Each wall is flat, endless, passes through zero and stands at right angles to its row. A trip goes straight from one point to another. List the walls that it crosses, first one first.

Walls:
(1): [-11.6  31.5 -16.4]
(2): [34.8  1.5 31.8]
(3): [ 18.1 -13.2 -18.1]
(4): [10.5 15.9 43.7]
(5): [  1.9 -42.8  -6.1]
(6): [  7.0 -18.8 -28.9]
(7): [-28.2  34.9  24.3]
(8): [ -5.7 -10.3 -33.0]
Trips:
[-25.8 -23.2  37.1] to [-28.6  -7.3  10.8] -> 2
[-26.6  -9.2  24.8] to [  9.5 -34.6  26.9] -> 2, 7, 3
[  0.6 -37.1  -8.3] to [ 23.2 -37.2  14.0] -> 2, 8, 4

Walls:
(1): [-10.5  -6.1 -46.9  11.0  15.3  -2.3  -2.4 -11.9  12.7]
(2): [ 23.3   4.9  42.9 -10.7  16.3 -19.7  48.7  -9.2  11.1]
(3): [ -7.6   2.8  20.7   5.4 -15.1 -13.3 -12.6 -19.8  17.2]
(4): [-28.1 -39.1 -18.9  -9.5 -31.2  46.2   9.1 -17.3  16.6]
(5): [ -7.4 -50.3  42.3  23.0   8.3 -37.8 -11.7  16.1  -2.1]
(6): [ -6.1  13.4   3.1  11.4   9.5  14.4   3.2 -31.4  40.0]
Trips:
[-29.4 -38.9  16.5 -10.2  29.0   8.1  -5.1   9.6  18.9] to [ 16.2 -20.1  21.2  22.3  43.3  -4.6  34.8 -19.9  -7.0] -> 3, 4, 1
[-14.6  -6.8 -15.1  44.5 -24.1  32.0  10.4 -28.0 -38.6] to [ 14.2  -6.3   9.2   9.7  18.4  25.3  48.2   3.7 -20.9] -> 6, 2, 1
[  4.9  17.7  28.1  13.4  52.9  31.1 -26.4  52.2 -14.8] to [ 23.2  41.6 -39.7  -4.5  15.2  -7.3 -21.9  -9.5   1.1] -> 5, 1, 6
[ 20.5 -21.6  20.5   1.9  25.6  -7.5  11.1 -49.8  12.4] to [-12.0  21.6 -66.1 -22.1  -1.9   4.0  11.5 -36.2 -36.7] -> 4, 5, 3, 2, 6
[ 14.3   0.3   9.3   2.3  30.8 -18.9 -18.4   3.7 -22.2] to [ 48.3  13.9  33.9 -17.6  12.2 -16.8   3.1  11.6  13.7] -> 3
[ -6.6  -3.7   4.1 -26.0 -11.2  -2.8  -9.2 -31.2  17.9] to [ 13.4   8.4  -6.4  29.2   1.3   8.9 -30.8 -18.0  -1.3] -> 2, 4

Walls:
(1): [ 12.0  18.4 -10.0  49.8   2.1 -28.1  24.6  10.5 -32.5   3.0 -20.6 -10.6
  -7.6 -24.4   6.8  24.7 -18.8 -34.2]
(2): [ 19.9  -0.8  14.2 -27.5 -13.0   9.3 -15.1 -32.3 -15.1  14.7 -26.8 -24.3
   1.8  -0.7  -7.9  47.6  12.3  34.9]
(3): [ -0.9  23.1 -21.5   9.4 -31.4 -20.3   9.0   4.0  19.8  10.9  18.1  14.2
  -8.1  29.9  14.8  33.3  -3.9  14.6]
(4): [ 34.6 -30.5 -25.9  13.6 -23.5  41.4 -10.5  37.8   1.0   5.0 -19.4   0.0
  13.6  46.5  27.8 -30.3  -7.0 -27.7]
(5): [ 15.1   3.6  11.0  46.3  -3.3  14.9 -24.8  10.3  23.6  -0.6  -8.7   1.5
 -11.8 -52.1 -14.2 -18.5  42.4 -52.4]
(6): [-30.4 -13.8 -15.8  -2.3 -21.6  16.6  -4.7  30.6  -6.4 -27.9   0.8   1.9
  60.6 -21.5  10.4 -20.9 -13.4 -12.8]
(7): [-13.1  27.5  -9.6  -4.8 -11.7 -10.0  13.9 -12.3 -25.5 -39.3 -11.4  -8.3
 -26.3 -10.0 -13.7   8.9   5.6 -12.3]
Trips:
[ 13.3   3.0 -16.3 -17.0 -16.9  10.9  34.5 -39.3 -14.6 -23.6  -2.2   2.4
  21.0  15.6  35.4  17.3  -4.5   3.1] to [ 12.5 -18.7 -62.2  21.3 -13.8  -6.7  -3.5 -42.8  14.1 -42.4  21.8   6.2
 -21.2 -13.4   1.1  -1.8   2.0  18.4] -> 1, 4, 6, 2, 5
[-11.2   6.7  15.3   0.4 -33.1  19.5 -37.5 -13.5  -9.0  -4.6  -2.6   2.4
   5.3  -8.2  38.6  24.7   5.0   0.1] to [ 13.8   8.4 -13.0 -11.0  26.3  -6.5 -36.7 -36.2 -37.7  -3.8   6.9 -15.8
   3.0  -6.8  23.9  11.0 -34.1   5.3] -> 5, 4, 1, 3, 6
[  9.3  29.3  36.9  43.4 -11.6  -6.5  16.1   6.6   8.1 -34.1  -0.6  -3.6
 -24.7  20.8 -34.1  -5.9 -21.8 -10.8] to [ 26.5 -35.4  -4.7  15.1   0.7  -3.8  -2.0  45.8   0.0 -32.3  19.4 -37.9
 -17.5 -10.8 -23.1  -6.9 -14.7  31.6] -> 4, 3, 6, 7
[-16.9 -23.0 -23.6  23.2  26.0  12.9   7.5   1.9  -4.7  -9.3 -33.5   4.1
  50.5  14.9  -0.4 -14.5 -10.9  12.7] to [ 14.4 -32.0  23.2 -18.7 -20.8  -2.9  -3.2 -18.7  -1.3 -27.2 -19.2   8.0
  17.7   9.6  -3.2   7.4 -37.9   5.4] -> 1, 2

Walls:
(1): [ 18.0 -31.8 -15.4 -10.1  -4.9 -53.5  40.9   3.7  -8.8   2.0   9.7   4.2
 -53.4 -15.2  -3.4 -15.3  -1.1   0.1  -8.3 -37.3 -38.9   4.4  11.3 -20.4
 -21.5 -17.8  26.4 -16.9 -21.0  44.4 -11.6   6.5 -15.7 -38.5 -32.4 -20.7
 -32.9  -5.8 -14.7  17.8  32.2 -41.2 -14.5   2.1 -11.8  13.8   9.5  27.7]
(2): [-24.9  -4.0  24.5  44.3 -29.5  30.6 -13.8 -20.2 -14.6 -18.9  49.8 -14.1
 -13.7   1.3  11.9   2.2   3.5 -10.8 -11.0 -37.0   7.2  24.7 -14.2   9.9
 -25.1  18.4 -20.8  17.5  22.0  17.6 -16.5  -6.1 -43.0  29.8 -23.5  13.3
  16.2  -2.8 -13.7 -53.3 -39.0   8.1 -41.9  -6.3  -4.0  -5.4  20.3 -34.2]
(3): [ 21.4   5.9   5.7  -4.4 -10.5  12.1 -31.9  10.2 -26.2  20.5   8.1   9.7
 -20.1  -7.0 -29.1  -7.4  -9.1  -2.1 -41.2 -31.7 -23.9 -23.2  -5.3 -19.6
 -13.2  -3.0 -16.3 -15.1  42.3  -5.7  17.0   7.3   7.5 -17.5 -39.8 -49.8
 -21.6  12.1  17.0 -29.0  63.9 -10.4 -10.0  -9.0  10.2 -21.3   7.5 -29.7]
(4): [ -2.4  19.2 -31.8  -1.2  -7.3  15.1 -15.1  15.1  17.7  43.9   8.0  45.9
  48.5 -16.7  19.8  14.7 -18.4  -6.8  -3.0  31.8   5.4  15.1 -35.2  -8.1
 -19.4 -28.1  -0.5  14.2 -14.4 -24.1 -12.1 -31.6 -13.5 -28.1  25.0   0.6
  19.2   3.1  -8.1   4.7  -8.1 -33.7  22.0  39.4 -28.3 -13.4  36.5  -0.1]
(5): [ 13.2   0.7  16.7 -30.3   6.4   1.7 -41.6  -9.8  15.6 -10.3  -7.6  49.6
  -2.8  -4.8   9.1   8.6  33.0  -8.1   1.2 -14.2 -33.4   6.2  40.7 -30.9
  30.7   4.7 -18.8   7.6  40.6  18.8  11.8  21.4 -15.2  18.8  23.7 -36.1
  16.5  -8.3 -11.8 -24.1  -2.0 -31.9 -23.3 -24.7  -0.1 -11.0 -38.6   1.2]
(6): [  6.3 -16.3   8.1 -23.8 -12.7   0.4  -2.3  -2.6  18.8  15.1  -0.8  -0.4
 -23.6   9.8 -39.5  -6.3  -9.5  20.4 -26.9 -37.1  16.8   9.2  20.7   2.8
  -3.0 -32.5  35.2  -1.7  53.4   5.8  15.0 -11.9 -23.4  -4.1   1.4   1.6
  31.5 -41.5  37.9 -37.1  -2.3 -18.1 -22.2   5.7  20.9 -10.6  11.8  10.0]
(7): [  5.1 -44.2  -0.9  -0.6  39.1   1.1 -17.5 -24.9 -12.7 -25.3  10.1   6.3
   4.7 -20.8  21.5 -27.7  17.1  19.9   0.3   5.2  -5.3   7.8  11.2  -6.5
  52.3 -40.7  31.9  24.3 -10.0  -2.9  16.0 -31.4  42.8 -27.7   9.0  -3.3
  -2.2  -8.4  -6.9  56.3 -28.9  39.1  22.9  15.1 -33.7   0.3  17.3   6.7]
(8): [  4.8  14.3  -7.1 -16.3  11.3  32.7  -2.1   3.0  -1.7  25.2 -21.7  20.7
  -0.9  50.0 -13.0   4.9  15.5   2.7   9.9 -52.1 -26.6   9.6  -6.9   9.6
  28.6  -9.1  -5.8   5.1  -8.0 -12.4 -30.5 -17.0  -8.6   4.1  22.2  40.6
   7.5 -15.4  -5.9   4.5  -9.7  -2.8  -4.0  35.1   2.1  16.3 -14.8 -18.0]
(9): [ 36.4  29.9  13.8 -28.6 -34.2  28.6 -11.2 -23.8 -37.4   3.6  38.1 -43.3
 -12.0  14.5  25.7 -14.4  27.2  10.1  -4.9  36.0  12.3  -3.7  28.3 -20.1
 -28.1  19.2 -22.8 -11.8 -20.3  13.3  11.8  10.8 -14.2 -21.4  12.5  -8.9
  14.3 -15.3 -33.4 -25.7  26.1  -7.5  34.8  47.5  -8.6  12.6 -17.4  -7.6]
(10): [ 15.3   5.3 -18.5  18.8 -15.1 -24.8  -5.2 -21.2   9.7  -9.6  12.0  11.7
  12.1  24.9 -13.7  -9.4 -20.5 -25.5  15.5  37.8 -22.0 -12.6   2.3 -13.7
  51.9  18.4  -6.3  -6.0 -10.4 -41.8  10.9  20.4 -27.3 -29.9  26.9 -28.0
  36.0  -6.8  37.4  13.9  -9.2 -54.8 -46.7   5.6  -0.3  49.8  68.7 -50.1]
(11): [ 32.9   9.1   8.0  -7.5   2.7   9.0  12.1 -19.9  28.8 -24.6 -34.2 -31.6
  31.9  12.5  20.4 -45.1 -19.5  23.2  62.6   7.8 -36.9  -3.5  35.5  -4.6
  15.1 -38.3  -9.5 -23.2  17.9  14.0  11.8 -13.0  11.5 -21.8   7.1   4.9
  25.3  18.2  10.7  35.8  53.8 -12.3   6.3   1.1   7.1  20.6  -0.5  33.8]
(12): [ -6.6  19.3  12.9 -15.7 -13.0  -5.3 -16.6  -7.5  -1.6  27.7  16.3 -15.2
  13.3 -41.2  -0.8  44.4  11.0 -14.8   3.8  12.1 -27.3 -13.9  37.6   5.3
   4.9   4.8 -20.2  -0.7 -21.4 -14.1   9.7 -23.3 -11.4   3.0   5.9  -2.2
  52.6 -12.6 -14.3  -3.8 -30.3   7.7   8.5  -7.5 -22.6 -23.5 -23.9   0.5]
Trips:
[-17.6   6.0  -7.7 -10.1  34.5  33.2   7.8  -6.6 -10.5   1.6  -0.8  -8.2
  -7.0  17.2  45.7 -25.8  20.4  28.7   4.4 -13.5 -19.4 -21.1 -29.9  16.9
   6.4  -2.9   0.9   2.7 -11.5  22.5 -25.8   1.4  16.7  17.8 -32.3  37.3
  -6.3  23.8  -4.4 -23.0  48.6  21.9 -19.3  43.5  27.4  22.2  11.3  -8.1] to [-44.2  -7.8 -16.9   4.5 -12.8 -26.7  52.9 -14.3   7.7  15.9   7.0   5.1
  -9.6  12.9  -0.2 -14.2  -1.6   9.2   1.7  -3.7   7.7 -23.4 -28.0 -10.0
  17.3 -39.7 -30.3 -11.4  14.2 -45.3   0.8 -15.0   2.7 -11.9  21.4 -15.8
  -6.2  -5.0   2.3 -14.6 -13.3   9.8 -10.2  19.7   1.2  11.5  12.6  -3.6] -> 9, 4, 10, 3, 6, 2, 11
[ -3.7  46.4  -8.1 -26.9  -7.8 -33.3   2.5 -35.5  13.4  23.6 -15.6 -13.1
   8.4  24.7   3.8  14.7   8.0  24.6   0.1 -25.5 -11.9 -15.9  11.6  -7.8
  10.1 -23.1  26.8 -25.6 -16.7  -5.0  -3.3  -9.5 -20.6 -47.5  26.3 -20.4
 -60.5   6.8 -66.1  -0.9  16.0   0.9  26.7  45.6  23.8 -23.2  18.2   1.9] to [ 30.9  17.6  12.5  36.0  -9.3  17.8   0.9 -26.3   2.7  27.9  -1.4  -3.3
  45.1  -1.9  21.1  -3.9 -10.6  17.5  35.7 -11.4 -33.7  -0.2  -0.5  -1.9
  14.9   0.8  -6.2 -25.2  -7.8  11.7  -9.5 -32.5   9.4 -43.3   2.9  18.6
 -41.1  33.8  40.2  28.0 -35.8   2.9 -24.2 -14.6   8.2 -21.2  -7.2  26.1] -> 3, 12, 9, 10, 1
